Every row gives one point. Any point is a mix of the corners, with weights that add up to 1. It lies inside the corners' shape when no weight is negative. Is each point inside? If not, which corners have a negative weight?

Corners:
(1): [-8.5 -0.2]
(2): [ 2.4 -4.2]
(3): [-1.2 -0.4]
Points:
[-0.1 -3.6] => outside (3)
[-9.6  0.5] => outside (2)
[ 1.6 -2.1] => outside (1)
[ 1.9 -3.9] => inside
[-9.8  0.5] => outside (2)
[-2.9 -0.9] => inside
[-0.3 -0.8] => outside (1)
[ 0.4 -2.3] => inside
[ 1.0 -3.4] => inside

Corners:
(1): [ 1.9  5.3 -2.8 -1.8  6.2 -5.4 -1.7  9.8 -7.4]
(2): [-0.6  9.0 -8.6  4.6  3.8 -6.1  0.8  6.4 -4.2]
(3): [-0.8 -0.2  2.3  1.4  1.1  3.1 -5.7 -3.4  2.2]
(4): [ 3.9 -1.9 -4.8  2.8 -1.5  3.8 -2.8  0.8 -0.8]
(5): [-2.0  1.3 -2.2 -2.3 -4.9  4.1 -2.8 -2.7 -1.8]
(6): [-1.2 -4.0 -2.9  0.4  0.3 -0.8 -4.5 -5.5 -2.8]
(7): [ 6.2 -1.9  4.6 -5.1 -4.5 -9.1  6.9  1.7  5.2]
(8): [-2.6 -2.0  1.1  5.6 -0.7  3.4 -2.6 -1.3 -6.0]
(9): [-3.4  1.4 -8.3  2.1  3.6 -1.3  2.2  9.0 -0.5]
(10): [ 6.7 -0.5  2.5 -6.9  1.4 -4.3  9.9 -3.0  2.1]
Points:
[ 0.7  1.6 -4.6 -1.0  0.7 -2.4  2.3  1.1  1.8] => outside (1, 8)
[-0.1  2.3 -2.0  1.9  0.6 -0.5 -2.8  5.5 -2.3] => outside (6, 10)
[-3.6 -1.0 -3.6  3.9 -1.8  3.6 -4.0 -0.6 -0.2] => outside (1, 10)
[ 2.1  2.9 -1.7 -1.6  3.1 -4.3 -0.1  5.9 -3.9] => inside
[-2.7  1.4 -5.0  4.9  1.6  3.3 -1.7  2.1 -2.0] => outside (1, 6, 7)
